Every row gives one point. The points of each table are mixes of a few directions, plus a little noise. Count the directions of each table, and those that both share. Where both have some left over, give the other angles between the two spaces (their principal angles), to ten degrees, smallest first.

First:
2  -4
38  -63
-24  39
-17  28
Second:
-1  2
24  -38
-39  64
16  -26
Directions: first 1, second 1, shared 1

First:
-50  7  12  -26
31  -5  -8  16
93  -13  -23  48
-59  9  14  -30
-88  12  21  -45
11  -2  -3  6
40  -6  -10  20
22  -3  -5  12
Second (8 x 4):
-93  13  23  -47
14  -2  -3  7
81  -12  -20  41
-6  1  1  -3
-40  6  10  -21
-39  6  9  -20
-1  0  0  -1
84  -12  -20  43
Directions: first 1, second 1, shared 1

First:
33  61  9  69  -2  44
10  10  -2  19  5  15
-6  -21  -6  -15  4  -6
-41  8  4  -35  45  -81
1  57  24  19  -20  -14
-3  -99  -32  -46  3  23
6  -17  2  -10  -34  19
Second:
-5  -62  -20  -30  -37  30
-94  0  -85  19  -41  24
41  8  39  -4  22  -14
21  -17  14  -13  -1  3
21  38  29  15  31  -23
16  32  23  13  25  -19
Directions: first 3, second 2, shared 1; angles 90

First:
-7  -22  12  6  12  -3  -7  -12
-38  -118  62  34  66  -17  -37  -65
-10  -31  16  9  17  -5  -10  -17
-3  -10  5  3  6  -1  -3  -6
-18  -55  29  16  31  -8  -17  -30
24  74  -39  -21  -41  11  23  41
28  86  -45  -24  -48  13  27  47
19  58  -30  -16  -32  8  18  32
6  19  -10  -5  -10  3  6  10
Second, 9 rows:
25  -77  -29  -14  -77  -20  -5  20
-7  23  9  4  23  6  2  -6
22  -68  -25  -13  -68  -17  -5  18
-30  93  35  17  93  23  6  -24
-13  39  15  7  39  10  3  -10
-1  2  1  0  2  1  0  -1
20  -60  -22  -11  -60  -15  -4  16
-26  78  30  15  79  20  5  -20
10  -31  -12  -6  -31  -8  -2  8
Directions: first 1, second 1, shared 0; angles 90

First, 11 rows:
8  -13  -42  7  -33  0  -38  7  -24  17  9
22  -31  58  -22  24  -20  46  -69  -8  -28  -28
11  -9  -41  21  -37  16  -55  27  9  39  2
16  31  -16  8  -29  18  -58  35  65  61  -17
21  -19  11  14  -9  14  -20  -4  31  27  -20
6  5  -10  26  -13  26  -37  37  47  40  -7
2  -39  14  6  13  -3  28  -27  -32  -28  1
9  16  -32  2  -32  6  -48  22  17  37  -2
-64  87  5  -22  47  -9  54  51  3  -43  36
-17  15  9  -45  21  -42  53  -41  -65  -58  15
-14  -42  44  4  48  -6  76  -37  -42  -65  7
Second, 10 rows:
5  28  -46  -13  -28  -43  -43  7  16  -28  -14
-22  6  58  18  44  59  49  27  21  39  17
5  27  -47  -27  -33  -40  -36  -4  -17  -15  -1
32  -78  1  11  -14  -13  0  -56  -42  -23  -15
-32  47  34  -3  32  44  34  41  17  44  27
-28  56  18  8  27  25  11  54  59  19  7
11  30  -65  -22  -42  -61  -57  -1  4  -36  -16
2  6  -9  12  -1  -12  -16  13  38  -20  -16
-1  -34  41  13  23  37  38  -13  -20  22  10
30  -88  14  3  -9  4  19  -68  -76  -3  0
Directions: first 4, second 3, shared 2; angles 70

First (11 x 12):
36  -40  25  32  -40  -55  29  -12  39  -90  -60  -34
16  -20  13  15  -19  -27  15  -5  18  -44  -29  -16
-9  -11  7  -4  -1  -8  12  3  -5  -14  -10  4
6  -55  35  14  -32  -59  50  -1  17  -98  -66  -16
10  -11  7  9  -11  -15  8  -3  11  -24  -16  -9
56  40  -26  31  -7  20  -50  -21  38  37  26  -30
-56  0  0  -39  29  22  13  20  -47  33  21  39
13  33  -21  3  11  29  -34  -5  4  49  33  -2
33  32  -21  17  0  20  -38  -12  21  37  25  -16
-44  -6  4  -29  20  11  16  16  -36  16  9  29
-60  37  -23  -49  51  62  -21  21  -59  100  65  50
Second (9 x 12):
23  -9  5  18  -16  -18  3  -8  21  -28  -18  -18
37  -14  8  28  -26  -28  4  -13  34  -45  -30  -29
48  -18  11  37  -34  -37  6  -17  44  -59  -38  -37
-12  4  -3  -9  8  9  -1  4  -11  14  9  9
37  -14  8  28  -26  -28  4  -13  34  -45  -29  -29
-57  21  -13  -43  41  44  -7  20  -52  70  45  44
28  -10  6  21  -20  -21  3  -10  25  -34  -22  -21
-18  6  -4  -13  12  13  -2  6  -16  21  14  13
-87  32  -20  -66  62  67  -10  30  -80  106  69  67
Directions: first 2, second 1, shared 1

First (8 x 14):
8  7  6  -11  23  5  21  -4  -9  -7  -9  -4  -18  11
-28  -79  -69  24  -181  4  -56  -13  13  86  44  -48  32  -1
-19  -28  -20  16  -69  -7  -38  1  10  27  17  -5  26  -17
24  12  -7  2  15  15  13  -1  12  0  12  -7  1  21
31  34  18  -17  79  15  46  -2  -6  -27  -12  2  -27  26
31  51  24  12  88  4  7  16  28  -41  5  32  20  1
-22  10  37  -25  53  -19  20  -1  -36  -32  -43  19  -34  -20
-24  -8  12  -3  -6  -17  -13  3  -13  -7  -15  12  -2  -24
Second, 8 rows:
-32  -15  13  -8  -14  -20  -12  -1  -22  -4  -21  9  -8  -28
-91  -43  36  -22  -40  -56  -33  -1  -62  -10  -61  24  -25  -77
74  36  -29  18  33  46  27  1  50  9  50  -20  20  62
90  43  -35  22  40  55  33  1  61  10  60  -24  24  76
39  18  -15  9  17  24  15  1  26  4  26  -10  10  33
24  12  -10  6  11  15  9  0  17  3  16  -6  7  21
-43  -21  17  -10  -19  -27  -16  0  -29  -5  -29  11  -12  -36
-61  -29  24  -15  -27  -37  -22  0  -42  -7  -41  16  -17  -51
Directions: first 3, second 1, shared 1

First (11 x 20):
0  -4  -18  4  -14  -2  -11  17  16  -5  -32  -10  -4  -5  -8  9  -5  -7  29  -28
1  17  75  -18  62  11  44  -71  -67  23  131  39  19  20  32  -36  22  25  -115  117
2  12  17  -1  -12  -3  -3  14  -25  -12  8  -3  -12  4  3  7  -3  -1  -39  10
5  24  31  -1  -31  -8  -10  35  -49  -27  6  -9  -27  8  4  19  -7  -4  -77  12
4  20  9  5  -56  -12  -26  62  -31  -38  -38  -23  -36  2  -6  33  -16  -13  -45  -26
-3  -22  -52  9  -8  0  -13  10  59  7  -61  -11  7  -13  -16  5  -5  -9  96  -59
-2  -2  45  -16  79  15  47  -89  -25  40  114  41  37  12  26  -47  25  25  -49  97
0  1  -6  2  -15  -3  -9  17  2  -8  -19  -7  -7  -2  -4  9  -5  -5  5  -16
1  -3  -27  8  -34  -6  -22  39  20  -15  -58  -19  -13  -8  -13  20  -11  -12  37  -50
-2  -13  -24  3  6  2  -2  -5  31  9  -21  -1  9  -6  -6  -3  0  -2  50  -21
-4  -30  -49  5  26  7  4  -28  68  28  -29  4  27  -12  -10  -15  4  -1  108  -35
Second, 11 rows:
-77  -13  22  2  47  -34  7  50  62  14  17  33  -5  -23  -42  -8  -96  -4  5  30
11  75  49  8  3  61  3  -30  32  -12  4  -38  14  -33  -76  -17  54  29  34  -29
1  52  23  18  8  55  9  -25  17  -3  6  -41  8  -27  -62  -26  45  17  31  -19
9  -61  -67  13  -18  -22  5  0  -67  1  2  -9  -5  27  74  5  -6  -31  -31  15
37  -27  -18  -8  -50  -27  -16  -2  -66  -39  3  0  11  24  78  48  3  -16  -54  -5
44  -19  -57  -10  -45  10  9  3  -76  16  -30  -10  -6  24  68  0  21  -30  -46  0
-28  -33  -1  -9  25  -48  -8  44  18  30  -16  43  -49  25  0  -10  -40  -3  -6  28
-47  0  -2  -5  26  7  24  11  49  12  18  14  49  -40  -17  -3  -74  -13  14  9
-11  68  61  0  4  33  -2  8  38  -12  2  -15  -1  -30  -75  -7  10  23  7  -14
13  6  22  28  12  7  -17  -42  3  -30  23  -30  -11  7  -26  -1  65  29  38  -15
48  -48  -30  -37  -13  -42  -14  -16  -9  24  -30  53  -4  46  77  20  19  -3  7  1
Directions: first 2, second 6, shared 1; angles 80

First:
1  -54  49  -32  -5  -25  15  4  31  -14  95  -16  -1  23  -38  35  -57  45  -20  0  -55  -27  1  36
9  -21  5  -37  -11  -16  5  4  42  -20  57  7  -7  -11  -61  31  -43  15  -21  43  -44  7  -25  25
-6  14  -3  27  7  11  -4  -3  -30  15  -40  -6  6  8  44  -23  30  -10  16  -32  31  -5  19  -18
14  31  -52  -28  -13  1  -9  3  40  -20  -13  34  -13  -49  -67  15  -7  -29  -15  81  -14  46  -49  3
8  20  -32  -15  -8  2  -6  1  22  -11  -13  20  -8  -30  -36  6  -2  -19  -8  47  -5  27  -28  0
-11  -82  96  -7  7  -26  24  1  -5  4  108  -47  10  68  22  22  -51  71  -7  -73  -43  -68  45  33
1  29  -30  11  0  11  -9  -2  -8  3  -45  13  -1  -18  7  -14  25  -25  7  11  23  19  -7  -16
-3  -6  11  6  3  0  2  -1  -8  4  3  -7  3  10  13  -3  1  6  3  -16  3  -9  9  -1
-18  41  -12  74  21  32  -11  -8  -83  41  -115  -13  15  21  123  -63  86  -31  44  -86  88  -12  51  -51
3  27  -32  2  -2  8  -8  -1  1  -1  -36  16  -3  -23  -7  -8  17  -24  2  25  15  22  -15  -11
Second, 10 rows:
52  11  -21  19  -30  -8  -39  -14  -15  5  16  20  0  -2  35  5  -25  11  18  -5  -44  -32  5  -48
-54  -2  -62  34  41  -44  68  -46  82  -43  27  9  -58  -18  1  4  -5  -40  -59  -15  56  26  -38  6
-44  -43  65  -26  18  47  17  37  -58  33  -54  -33  28  22  9  2  -10  31  45  -8  6  -40  25  29
9  -55  5  15  -7  -36  10  -32  -9  17  9  26  -72  3  38  8  -17  15  51  -35  38  -43  -13  -41
-15  21  -4  -15  11  -2  11  10  28  -16  3  -6  9  -6  -44  -8  30  -18  -34  17  18  49  -5  35
-36  14  56  -27  21  48  8  43  -25  7  -26  -43  68  10  -34  -7  26  -2  -23  23  2  40  10  62
39  -9  62  32  -16  17  -40  -9  -64  24  22  -9  37  9  67  10  -18  12  22  -11  -24  -17  -14  -28
5  63  15  42  17  20  -13  -10  8  -29  46  -30  80  -11  19  1  8  -40  -86  22  -26  69  -33  21
4  19  -72  -61  -21  9  -7  43  25  -1  -57  17  -11  1  -73  -12  2  23  26  22  -44  -34  61  4
43  -18  -43  -13  -35  -52  -15  -21  27  3  13  51  -80  -7  -18  -3  9  9  40  -11  18  -16  1  -40
Directions: first 2, second 5, shared 0; angles 40, 90

First (11 x 32):
44  0  21  13  -26  -19  32  -31  12  -4  9  -18  27  2  -7  -29  -17  32  -18  11  23  15  10  7  -7  -10  -39  -18  -9  5  52  -8
-4  -59  57  -45  -50  6  53  42  22  24  128  14  30  21  -14  30  -15  59  -37  26  29  48  -1  41  -46  45  -14  -6  50  -4  60  -19
26  2  57  11  -41  -35  32  5  22  -35  -5  -21  17  6  9  -22  -13  21  -7  26  53  37  -6  26  13  51  -18  43  6  -4  27  -3
15  -1  3  -34  23  0  12  -25  -11  9  16  17  5  19  -16  -3  0  8  -2  12  -13  26  -16  -21  -19  -22  -30  -15  -12  -11  -17  -30
-87  -14  -34  -42  60  45  -25  38  -47  -1  2  84  -41  25  13  42  31  -84  40  -6  -15  -3  -16  -24  36  14  96  34  8  3  -87  -31
-13  13  -72  32  22  30  0  -27  -34  -2  -35  20  -8  0  7  -26  16  -51  22  -18  -2  -39  26  -31  56  -49  58  -11  -20  32  -1  2
-22  23  -45  55  -25  6  -40  50  18  -7  -43  -63  -23  -41  19  7  19  -8  13  -23  -12  -50  9  12  32  21  41  37  20  4  -17  78
9  -8  14  -4  -6  -5  -6  -3  13  18  19  -8  8  -9  -8  12  -11  25  -17  -7  -15  -6  4  12  -35  -8  -29  -31  3  -5  21  3
-22  33  48  13  89  -34  -121  -57  1  7  -127  49  -34  -41  18  43  -33  -54  7  -64  -69  -73  7  12  -71  -38  -48  -88  -65  -19  -37  -28
19  -19  15  -19  -39  0  53  20  10  -3  63  -17  21  21  -11  -11  3  39  -13  33  31  47  -11  6  4  27  -9  30  26  -3  22  -2
34  32  -65  21  -6  6  13  -11  -5  -5  -25  -58  -1  -3  -10  -40  22  11  11  9  -11  0  -9  -38  37  -32  -7  25  -8  0  -23  37
Second:
29  -44  -21  13  -3  30  -6  -15  -30  35  19  45  -4  15  -48  11  47  23  -75  15  7  -28  -48  -13  11  1  -6  -49  -6  23  3  3
6  -7  -3  2  -1  4  -1  0  -2  7  6  7  0  3  -11  4  9  8  -12  5  0  -3  -11  -2  -3  -1  -4  -9  2  1  -2  -2
33  -4  46  -18  -47  -57  12  72  64  20  52  -59  -5  17  -48  64  18  92  58  59  -44  29  -47  16  -121  0  -95  -20  40  -70  -64  -26
-50  40  -19  4  40  19  -3  -46  -26  -45  -58  10  6  -27  77  -59  -53  -93  18  -60  28  2  77  -3  86  -2  79  58  -28  34  47  18
-5  -10  -25  12  18  31  -6  -31  -34  0  -15  36  3  -3  7  -23  5  -29  -44  -20  21  -19  5  -10  50  0  34  -5  -19  34  26  11
-9  6  -7  2  9  9  -2  -12  -10  -8  -12  7  2  -6  14  -13  -8  -20  -3  -13  8  -2  14  -1  22  2  20  9  -8  11  12  4
3  18  37  -18  -25  -46  10  47  51  -4  20  -57  -2  3  -5  30  -13  41  70  27  -29  29  -4  15  -74  0  -52  13  27  -52  -39  -15
-49  68  29  -19  8  -42  10  17  40  -55  -34  -66  6  -26  77  -23  -74  -45  113  -28  -9  42  76  18  -7  0  16  77  5  -30  -2  -2
11  -25  -22  12  9  30  -7  -24  -30  15  0  39  -2  6  -16  -7  23  -5  -58  -4  15  -22  -18  -13  33  0  18  -24  -15  28  17  7
28  -41  -16  10  -8  24  -4  -9  -22  34  22  37  -3  15  -47  15  44  30  -66  20  3  -23  -47  -10  1  1  -13  -47  -2  16  -1  0
Directions: first 6, second 2, shared 0; angles 30, 60

First (8 x 32):
2  5  6  -9  7  -12  -11  -6  -23  -4  33  12  -10  -44  34  -7  5  -25  -17  12  33  -29  50  24  -35  12  5  -19  37  13  -2  -23
18  8  45  4  -22  -6  15  -10  7  -6  -4  20  11  -63  35  40  32  -20  34  -10  41  -24  28  -51  -1  1  -33  -28  -19  -68  49  -1
-27  -18  -45  16  14  64  -8  8  48  13  -48  -13  2  89  -74  15  -39  57  0  8  -89  55  -83  3  42  -2  -4  34  -32  12  -12  47
14  5  -1  -8  -10  -59  20  15  -26  -1  -2  -34  7  47  -15  -54  6  -1  -3  -28  4  14  -27  2  23  -27  35  28  -16  37  -37  -15
20  14  41  -11  -11  -39  3  -11  -33  -11  40  20  -2  -90  68  4  32  -49  3  -1  75  -51  77  -6  -40  8  -7  -37  29  -23  22  -35
-48  -24  -69  14  39  104  -39  0  50  15  -25  6  -16  69  -66  25  -61  56  -29  42  -98  43  -53  47  5  24  -6  20  13  35  -17  46
4  1  24  9  -12  24  6  -9  25  -1  -17  19  9  -33  9  47  13  1  29  0  6  -5  3  -42  8  5  -34  -17  -23  -59  44  16
17  9  1  -15  -5  -76  14  13  -48  -4  23  -31  0  24  8  -69  10  -19  -18  -23  28  -4  5  23  -1  -22  45  19  10  54  -47  -35
Second (11 x 32):
23  -20  -4  7  -27  8  7  -6  3  1  -4  2  -7  22  -7  -6  42  19  -9  26  -20  22  -17  4  -9  -24  50  -4  27  34  -8  19
-74  61  6  -32  52  60  -77  38  -9  -35  30  -28  -40  -32  54  4  -87  19  -21  5  -33  -103  50  16  23  107  -28  -4  -11  -33  53  29
-6  -18  10  1  -7  1  8  -5  -3  25  -14  -2  6  -13  -11  26  -8  -34  6  -20  9  12  0  -18  3  10  -40  -17  12  -13  4  -42
-23  -3  17  -19  -2  70  -36  14  -21  12  -12  -33  -45  2  34  43  -24  10  -20  14  -57  -31  5  -32  30  72  -7  -45  54  -4  33  0
61  12  -8  2  0  9  17  -6  -26  -26  -16  -18  -32  63  38  -13  37  78  -1  32  -38  18  -43  -35  39  -18  74  -5  3  10  -36  75
-55  50  9  -19  57  3  -28  17  -9  -9  10  -10  0  -45  25  16  -91  -31  12  -47  26  -58  39  -10  26  70  -99  2  -47  -69  23  -30
30  -14  -7  16  -9  -46  37  -16  9  4  -6  20  31  7  -26  -15  28  -10  15  -12  33  41  -18  2  -13  -56  3  19  -22  3  -30  -9
25  -27  -5  19  -21  -47  40  -19  14  17  -7  25  36  0  -41  -9  36  -27  16  -13  37  51  -15  9  -26  -62  -3  15  -10  12  -25  -30
28  -15  -16  23  -14  -72  42  -18  28  -4  9  39  51  -1  -49  -43  43  -17  15  -10  57  47  -9  39  -45  -89  19  46  -40  21  -34  -6
-33  36  0  -19  26  45  -50  24  -7  -31  21  -20  -35  -3  41  -7  -37  36  -19  23  -38  -62  24  13  14  60  19  -1  3  -3  29  46
24  -61  1  21  -51  -30  38  -24  21  40  -13  26  35  -1  -59  3  60  -42  4  0  21  67  -18  13  -43  -67  12  0  32  41  -12  -51
Directions: first 3, second 4, shared 0; angles 40, 60, 70

First:
28  -20  -12  30  5  -15  0  3  -17  -6  -12  -4  18  -13  -12  27  19  -21  18  9  13  -1  -13  5  11  -1  -6  -26  15  -2  3  16
19  18  16  -35  42  29  7  51  32  30  7  -9  -11  10  -15  -38  -21  42  -9  -1  -3  12  27  -20  -36  28  -24  17  -34  12  3  3
24  -25  1  36  41  -15  -18  46  -1  75  -7  -20  -11  13  29  -39  -26  23  18  5  21  7  46  1  -30  71  19  30  69  8  -14  91
11  -8  -6  15  -13  7  -18  -23  23  2  1  17  3  21  -2  15  -1  34  36  -20  -12  12  10  -10  32  12  -33  -11  -9  -16  7  4
-18  -21  -13  14  48  -42  11  -6  -11  48  -3  36  24  -41  32  -33  13  -10  -23  -18  -3  -19  10  6  -28  10  -43  11  9  8  -2  11
29  -17  -13  17  26  -11  7  10  -17  -2  -13  14  18  -37  -12  12  43  -45  1  19  16  0  -26  10  -11  -14  -28  -31  -19  8  11  11
32  -22  -18  25  24  -21  11  -1  -10  -5  -13  14  39  -27  -22  29  26  -11  13  -4  3  -6  -15  -3  11  -9  -50  -37  -12  -3  10  -8
-31  4  -7  -5  -32  6  -16  -57  9  -19  5  46  -11  -5  21  4  30  -17  4  -11  -16  5  -20  10  22  -29  -23  -6  -38  -10  11  -20
0  -14  -3  15  28  -40  26  19  -14  23  -1  -30  40  -2  -7  4  -46  38  -12  -25  -4  -28  29  -16  -3  23  2  10  58  -1  -18  -13
-95  105  54  -113  -171  101  -11  -44  7  -146  35  -64  -109  80  -11  21  -38  -33  -45  45  -15  16  -48  16  33  -91  187  43  -39  -3  -12  -95
Second:
78  -14  6  49  -9  2  -11  57  47  -29  -28  -67  -10  26  -22  25  -34  34  55  17  6  45  -27  -46  16  52  45  -21  3  -8  15  25
-3  0  0  -2  1  0  0  -3  -1  1  1  2  1  -1  1  -2  1  -1  -2  0  0  -2  1  2  -1  -2  -2  1  0  0  0  -1
-90  16  -7  -57  10  -2  11  -66  -54  34  33  78  11  -29  26  -29  39  -40  -64  -19  -7  -52  31  53  -19  -60  -52  23  -3  10  -17  -30
74  -13  5  46  -8  2  -10  54  45  -28  -28  -63  -9  24  -21  24  -32  32  53  16  5  42  -25  -44  15  49  42  -20  2  -8  14  24
-74  13  -6  -46  8  -2  10  -54  -45  28  28  63  9  -25  21  -24  32  -33  -52  -15  -5  -42  25  44  -15  -49  -42  19  -3  7  -14  -24
-103  18  -8  -66  12  -2  14  -76  -64  39  39  89  13  -34  29  -34  45  -46  -74  -22  -8  -60  35  61  -20  -69  -60  27  -4  11  -19  -34
92  -17  8  58  -11  2  -13  67  56  -35  -34  -80  -12  31  -26  30  -39  41  66  19  7  54  -32  -54  18  61  53  -24  3  -9  17  30
51  -9  4  33  -6  1  -7  38  31  -20  -20  -45  -7  17  -14  17  -22  22  37  11  4  30  -17  -30  10  34  30  -13  2  -6  10  16
-25  5  -2  -16  3  -1  3  -18  -15  10  10  21  3  -8  7  -8  11  -10  -18  -5  -2  -14  9  14  -5  -17  -14  6  -1  3  -5  -8
Directions: first 6, second 1, shared 0; angles 30
